Rows are points. The points of each table are mixes of a few directions, plus a little noise. How many directions does each table use, and how many do they share? Where both have some left over, give the other angles between the two spaces (their principal angles), to ten degrees, smallest first.

First (7 x 2)
[[-0.8  1.8]
 [-0.9  1.9]
 [ 2.0 -4.4]
 [ 3.1 -6.7]
 [-2.2  4.8]
 [-2.4  5.2]
 [ 1.2 -2.7]]
Second (5 x 2)
[[-1.4 -1.4]
 [-2.8 -2.8]
 [ 5.8  5.7]
 [ 1.6  1.6]
 [-3.2 -3.2]]
Directions: first 1, second 1, shared 0; angles 70

First (6 x 6)
[[ 0.0  4.4 -0.6  0.5 -6.1  3.2]
 [ 0.0  4.0 -0.5  0.4 -5.5  2.8]
 [ 0.0 -3.9  0.5 -0.5  5.4 -2.8]
 [ 0.0 -0.9  0.1 -0.1  1.2 -0.6]
 [ 0.0 -7.1  1.0 -0.8 10.0 -5.1]
 [ 0.0  3.6 -0.5  0.4 -4.9  2.6]]
Second (6 x 6)
[[ 2.4  0.5 -1.5  4.0 -4.6  1.9]
 [-0.5 -5.4  4.9  6.3  4.1 -9.3]
 [-0.8 -0.4  0.7 -0.9  1.6 -1.0]
 [-0.9  2.3 -1.6 -4.8  0.2  3.5]
 [ 1.7  0.5 -1.2  2.6 -3.3  1.6]
 [-1.9  2.5 -1.3 -7.2  1.9  3.3]]
Directions: first 1, second 2, shared 0; angles 30

First (9 x 9)
[[ 1.2  2.2  2.9 -0.3  1.8 -1.0 -1.8 -2.6 -4.1]
 [ 1.9  1.3  0.2  0.3  2.0  1.2  1.6 -2.2 -1.1]
 [-1.2  1.4  4.4 -0.9 -0.4 -3.6 -5.5 -0.5 -4.9]
 [-0.7  1.7  4.5 -0.8  0.2 -3.3 -5.1 -1.1 -5.3]
 [-6.2 -7.0 -6.3  0.1 -7.7 -0.2  0.6  9.6 10.7]
 [ 3.6  1.7 -1.0  0.7  3.6  3.0  4.2 -3.6 -0.4]
 [ 1.2 -0.5 -2.6  0.6  0.8  2.4  3.6 -0.3  2.6]
 [ 2.8 -0.2 -3.9  1.0  2.1  4.3  6.4 -1.5  3.6]
 [-2.6 -0.8  1.8 -0.7 -2.4 -2.8 -4.2  2.2 -1.0]]
Second (8 x 9)
[[  1.5   1.9   7.6  -3.3  -1.6   2.2   1.8  -0.8  -0.5]
 [  0.9   0.9   4.4  -0.7  -1.1   6.9   1.3   0.2  -2.8]
 [  4.9  -3.1  -1.8  -0.4   0.2  -2.3   1.3  -1.7   4.0]
 [ -1.5  -1.7  -3.0   1.1   0.0  -6.2  -4.7   0.6  -0.2]
 [ -0.4  -4.5  -4.0   0.9  -2.4  -1.8  -1.8   2.8   3.5]
 [  0.5   3.6   5.7  -1.7   0.6   4.4   2.6  -1.4  -2.7]
 [ -2.4  -2.1 -11.8   5.6   3.9  -6.1  -5.0  -0.1  -1.6]
 [ -3.5   4.9   3.1  -1.5   0.5   2.9   4.6   0.5   0.3]]
Directions: first 2, second 5, shared 2

First (11 x 12)
[[ -3.0  -0.9   3.8   3.1   1.6  -4.2  -2.7  -6.3  -0.5   6.7  -1.5   1.4]
 [  0.6   0.2  -0.7  -0.6  -0.3   0.8   0.5   1.3   0.1  -1.3   0.3  -0.3]
 [  0.1   0.0  -0.2  -0.2  -0.1   0.2   0.1   0.3   0.0  -0.3   0.1  -0.1]
 [  5.5   1.7  -6.9  -5.7  -3.0   7.6   4.8  11.4   0.9 -12.2   2.8  -2.5]
 [ -6.1  -1.9   7.7   6.3   3.3  -8.4  -5.4 -12.7  -1.0  13.6  -3.1   2.8]
 [  0.9   0.3  -1.1  -0.9  -0.4   1.1   0.8   1.7   0.1  -1.8   0.4  -0.4]
 [  0.0   0.0   0.0   0.0   0.0   0.0   0.0  -0.1   0.0   0.1   0.0   0.0]
 [  3.2   1.1  -4.1  -3.3  -1.7   4.5   2.8   6.7   0.5  -7.1   1.6  -1.5]
 [ -0.8  -0.2   0.9   0.8   0.4  -1.0  -0.7  -1.6  -0.2   1.7  -0.4   0.3]
 [  0.1   0.0  -0.1  -0.1   0.0   0.1   0.0   0.1   0.0  -0.1   0.1  -0.1]
 [ -0.4  -0.1   0.5   0.5   0.3  -0.7  -0.4  -1.0  -0.1   1.0  -0.2   0.2]]
Second (11 x 12)
[[ -0.4  -1.9   2.8  -0.3   0.7   2.9   1.0   0.3  -0.7   1.4   0.6  -2.8]
 [  9.8  -1.0  -2.9  -2.9   1.4  -0.5   2.0   8.0 -12.5  -6.6   2.5   3.6]
 [ -2.4  -1.1 -10.7  -5.8  -3.2 -12.6  -7.1  -9.5  -2.1  -6.8  -1.5   0.0]
 [  2.1   2.4  -2.2   1.7  -2.9   1.4   0.0  -0.1   2.9   3.1  -1.1   5.2]
 [ -0.1  -0.5   3.8   2.4   4.0  -1.4   0.6   3.3   2.5   1.8  -0.2   0.3]
 [ -0.4  -1.1   1.2  -0.5   1.2  -0.2   0.2   0.5  -1.2  -0.7   0.4  -1.7]
 [ -2.4  -2.4   0.7   0.9   0.2   1.8   0.2  -3.2   4.1   4.3   0.7  -4.3]
 [ -0.4   4.2  -1.2   2.9   1.0   1.9   3.2   3.1   0.5  -2.3   2.2   0.3]
 [ -2.9  -4.1   4.6   0.5   2.0   2.4   0.3  -1.8   3.1   4.6   0.2  -5.7]
 [ -1.5   1.7   1.4   1.6  -0.7   2.1   0.7  -0.1   2.9   1.8  -0.5   0.6]
 [ -1.4   3.8   2.4  -0.5  -3.7   2.2  -1.1  -0.5   0.3  -0.6  -3.1   4.6]]
Directions: first 1, second 6, shared 0; angles 40

First (10 x 20)
[[-2.1 -0.1  0.8  3.2 -1.1  1.0  0.8 -2.7 -2.5  0.6  0.6  2.6 -1.5  1.8
   0.1 -0.6 -7.4 -4.7  0.4 -1.1]
 [-0.7  0.2  0.6  1.0 -1.4  0.0  0.4 -2.2 -1.9  0.4 -0.5  0.8 -0.8  1.6
   0.5 -0.1 -2.9 -3.2 -0.3 -0.7]
 [ 5.1  2.4  0.6 -8.4 -5.9 -4.5 -0.9 -4.9 -2.6  0.8 -6.6 -6.1  1.0  3.7
   3.5  2.0 13.3 -2.2 -4.2 -0.4]
 [ 3.2  1.6  0.5 -5.2 -4.0 -2.9 -0.5 -3.5 -1.9  0.6 -4.3 -3.8  0.5  2.6
   2.3  1.3  8.1 -1.9 -2.7 -0.4]
 [-1.0  0.8  1.3  1.3 -3.8 -0.4  0.8 -5.5 -4.5  1.1 -1.8  1.2 -1.7  3.9
   1.4  0.0 -5.1 -7.4 -1.0 -1.7]
 [-1.6 -0.1  0.6  2.4 -0.8  0.7  0.6 -1.9 -1.8  0.4  0.4  1.9 -1.1  1.3
   0.1 -0.5 -5.5 -3.5  0.3 -0.8]
 [ 1.7  0.4 -0.3 -2.6 -0.4 -1.1 -0.5  0.4  0.7 -0.1 -1.2 -2.0  0.8 -0.2
   0.5  0.5  5.1  1.7 -0.8  0.4]
 [-2.5 -2.0 -1.2  4.2  6.1  3.0  0.0  6.6  4.5 -1.2  5.2  2.9  0.5 -4.9
  -3.1 -1.2 -4.7  6.2  3.2  1.4]
 [-2.0 -0.9 -0.2  3.2  2.3  1.7  0.4  1.9  1.0 -0.3  2.6  2.3 -0.4 -1.5
  -1.3 -0.8 -5.1  0.9  1.6  0.2]
 [-0.2 -2.4 -2.6  0.9  9.0  2.4 -1.1 11.8  9.0 -2.3  5.7  0.1  2.7 -8.5
  -3.9 -0.7  4.1 14.1  3.4  3.2]]
Second (11 x 20)
[[ 0.1  0.3  4.8 -1.1 -1.3 -1.6  2.9 -6.0 -1.0  0.4  2.1  2.5  0.2  5.1
   0.6  0.8 -7.6 -3.1  0.3  2.0]
 [ 1.2  1.5 -1.6 -0.4 -0.5  4.6 -0.5  0.2  2.1  1.4 -0.5 -1.1 -3.3 -0.7
  -2.6  0.4  3.2  2.3  1.6  0.6]
 [-2.6 -3.5  2.5  2.5  7.6 -2.0  1.9  5.7  4.7 -2.9  7.6  4.2  4.7 -3.1
  -1.1 -0.9 -8.4  6.6  2.3  3.3]
 [-0.9 -1.0  2.7 -0.1 -0.4 -4.1  1.3 -2.2 -2.2 -0.9  0.6  1.5  2.6  2.3
   2.3  0.0 -4.5 -3.1 -1.4 -0.1]
 [ 0.3  0.8 -2.5 -1.1 -6.1 -5.0 -2.6 -2.6 -7.8  0.1 -8.1 -3.8  1.1  1.5
   5.3 -0.3  7.2 -9.1 -5.5 -5.3]
 [-2.3 -2.9 -2.1  1.8  1.2 -8.0 -2.3  5.2 -4.3 -3.0 -2.6 -1.0  6.4 -3.5
   5.1 -1.5  2.8 -3.1 -4.5 -3.9]
 [-0.2 -0.3 -1.3  0.6  1.4  1.0 -0.6  2.6  1.3 -0.3  0.5 -0.3  0.0 -2.1
  -0.8 -0.3  1.6  2.3  0.5  0.1]
 [-0.7 -0.8  3.1  0.1  1.5 -1.1  2.0 -1.3  1.0 -0.6  3.2  2.5  1.3  1.6
  -0.2  0.2 -6.2  0.5  0.9  2.0]
 [ 2.5  3.1 -4.0 -1.0 -2.8  7.3 -2.0 -0.4  1.6  2.8 -3.5 -3.4 -6.3 -0.9
  -3.4  0.6  8.7  1.8  1.5 -0.7]
 [-1.4 -2.0  1.5  1.5  4.7 -0.5  1.2  3.4  3.3 -1.5  4.8  2.6  2.4 -1.9
  -1.0 -0.5 -5.1  4.4  1.8  2.2]
 [ 3.8  4.8 -3.2 -2.4 -5.3  9.5 -1.3 -4.5  1.4  4.3 -4.2 -3.6 -8.9  1.7
  -4.3  1.4  8.4  0.3  2.1 -0.1]]
Directions: first 2, second 3, shared 1; angles 50
